Each row is a point. Each table stands for the endless flat space through its points: a line for two points, a plane for three, and so on. The two share one point or none. Which?

First, 2 rows:
[[ -6 -24  10]
 [-26 -16  -6]]
Second (2 x 3):
[[-15  -8   0]
 [-27 -28  -4]]
They share: [-21 -18  -2]

First (3 x 4):
[[-11  13  -1 -15]
 [-19   5 -29   9]
 [-34 -15 -14  -1]]
Second:
[[-17  11 -14  -1]
 [-11  11  -5 -13]]
They share: [-13  11  -8  -9]

First:
[[ 21 -13  21  -3 -17   7]
 [ 17 -29  17 -23 -13  19]]
Second:
[[ 25 -27  24  -3 -15  19]
 [ 18 -12  20 -12 -19  11]
 [  4   4  18 -24 -29   3]
 [ 34 -12  13  -5  -3   6]]
They share: [ 20 -17  20  -8 -16  10]

First (3 x 8):
[[-24   7 -10   7  -8  -4   1   1]
 [-21  -5 -20  13  -9 -19 -12 -24]
 [-18  -8 -18  16  -4 -16 -13 -19]]
Second, 5 rows:
[[ -6   3 -21   1  22 -17 -10 -10]
 [-11 -11 -31  16  23   4 -27   4]
 [ -7 -17   4   8 -32 -12  13  -3]
 [ -5 -12 -10   8  -9  -9   0  -2]
 [ -5 -24  -7   5 -26  -2   3   5]]
They share: [-15  -8 -12  18   3  -7 -10  -4]

First:
[[-25 -21 -27 -10  -8  26  17  22  -8]
 [ -9   0 -24 -13 -28  37   2  20  15]
 [ 12 -27 -33  -5  -4 -34  16 -28 -35]
 [-19 -10  10  -1   4  21   2  34 -13]
 [ -1   7 -13   6 -38  19  -9  27  -3]
 [  1 -21  -7  -8  12 -26  11  -2 -36]]
Second, 3 rows:
[[-39  11 -18  -5   5 -11   8   9  -9]
 [  9 -28 -12 -14 -16  37  11  30  -9]
 [-19   0 -26 -20   6   9  25  14  -3]]
They share: [-13 -11 -13  -8  -8  15   7  21 -10]

First:
[[ -6  14  -8   2  16  -7   5  11  14  12 -17]
 [ -2   5  -8  -2  27 -10  -2   6   4  19 -15]
 [-27  50 -31 -28  -2 -16  22  -6   2 -16 -36]
 [-25  36   7  -8  20 -32 -22  10  -6  14 -46]
 [-10   5   0  14  21 -10 -14  21   9  26 -20]]
Second:
[[-21  -1 -19   9  17  -7 -15  11  -7  20 -18]
 [-11   9 -19   3  15 -13  -9  19   1  26 -20]]
They share: no point

First:
[[-34 -25   6   3  -7  -3  -7   6  13  19  -1  -7]
 [ -9  11  23  15  15  15  20  31 -33 -21 -30  15]
 [-21 -13   3  -1   7   9  -6  23   7  23   4  -9]
 [-12 -37 -16  27 -19 -30 -16  14 -23   9   4 -19]]
Second, 6 rows:
[[-16 -11  12  -6 -18  -1  15  19   1 -18 -16 -25]
 [-23 -18  40  -5   3  10  19  20   8 -18 -19  -8]
 [-28 -37  19  14   8 -12  -9  29  -9  27   4   0]
 [-29 -24  21  13 -13  -8  -6  14  15 -15 -17  -5]
 [ -2 -15   7 -12   0   4  21  34 -21  14  -2 -22]
 [-21  -4  27  19  13  18   8  14   9 -19 -25   7]]
They share: no point

First:
[[-13  -2  33 -34  13 -21  22  28  26 -24  14  26 -16  43]
 [ 11   3  40  -3  27 -12  40  37 -29  -8  -8  22  18  10]
 [ 20  -4  24  -4  22 -17  41  39 -18  -6 -14  23  20  11]
 [-16 -20 -18 -13  -1   5   5  -8  21   8  15   1  -6   9]
 [ -9  19  31 -11  11   9  23  26 -49  14 -16  27  27  20]
 [ -7  14  26  -8   5   0  20  35 -39   3 -16  43  37  26]]
Second (7 x 14):
[[-31  30  -8 -20  22 -31  54  28   9   5  12  42  26  26]
 [-11   2  23 -24   2 -16  22  30  -2 -21  12  31  -7   3]
 [  6  14  14 -10   3 -37  39  35 -10 -28   0  51  -1   6]
 [ -5 -49  44  -3  -8   3   0  18   0  -2  32 -10 -42  20]
 [-21  23 -12 -19  38 -21  50   7  14  11   0  30  38  34]
 [-24  -9  14  -4   7 -26  38  -5 -26  -8  11  35  21  35]
 [-11  10  16 -21  45   9  17 -13  23 -27 -10   0  21  36]]
They share: [ -9  -7  20 -16  14  -8  21  16   7  -9  11  14  -4  19]

First:
[[ 17  -2  -1 -13  29  -1  13 -14  31   6 -22  -2   5 -10  -1 -18  -2 -26]
 [ 17 -27  14  -8   4  24   8 -19   1   1 -17  -2  30 -15 -11  -8  -2 -11]]
Second, 5 rows:
[[  7   3 -11 -14  22  13  10 -18  25  -5 -33  -4  17  -8  -6 -25  -4 -18]
 [  3   6 -12 -23  11  16   7 -28  13   2 -32 -18  13 -11   5 -12  -7 -19]
 [  8 -28  12  -7  19  30   3 -14   5  -6 -10  -4  22 -16   0  -9  10 -30]
 [  4 -15   7 -16  10  23   4 -20   9  -1 -17 -10  14 -13   5 -10   5 -23]
 [ 15  -5 -11  -4  34  15  12 -12  25  -9 -31   4  27 -10 -16 -27  -4 -22]]
They share: [ 17 -17   8 -10  14  14  10 -17  13   3 -19  -2  20 -13  -7 -12  -2 -17]

First:
[[  3 -19  17  -1 -35 -16  -4  12 -28 -16  -1 -19  40   1   1  -9 -25 -12
  -18 -20]
 [ -3   5  13 -30   4   1 -11  33  11 -21   6  -9  14 -21  22 -11  -5 -11
  -20 -23]
 [ -3  -7  15 -17 -13  -6  -8  24  -6 -20   3 -13  26 -13  11 -11 -15 -14
  -22 -22]
 [ 11 -11  -3  -1 -23 -20   4  -4 -44 -12   3 -19  24 -11  -7 -33 -45 -36
  -38  -8]]
Second, 6 rows:
[[ 28  19  28  -2 -31 -13  -5  41 -31 -22   4 -12  -3  29   5  17  -8  -3
  -18 -18]
 [ 21   6 -13 -10   5 -22 -16   5   3   4   7 -11  25 -25  29 -12 -44  21
   18   9]
 [ 41  -4  22 -12 -15  20   8  31 -26   9 -24  -8   5   2  21 -19  11 -22
  -20 -32]
 [ 34   7  -5 -32 -17  19   1  19  -8  19  -3 -17  23 -26  11 -16 -17 -32
    0 -31]
 [ 17  -2  29   8  -9 -30  -8  29 -27 -30  -9  -3  -3  29  31  -2   0  23
  -20  -3]
 [ -1 -30  -2 -32   9  -6 -10   1  -2  -7 -26  -4  21 -26  57 -53   5 -10
  -10 -22]]
They share: no point
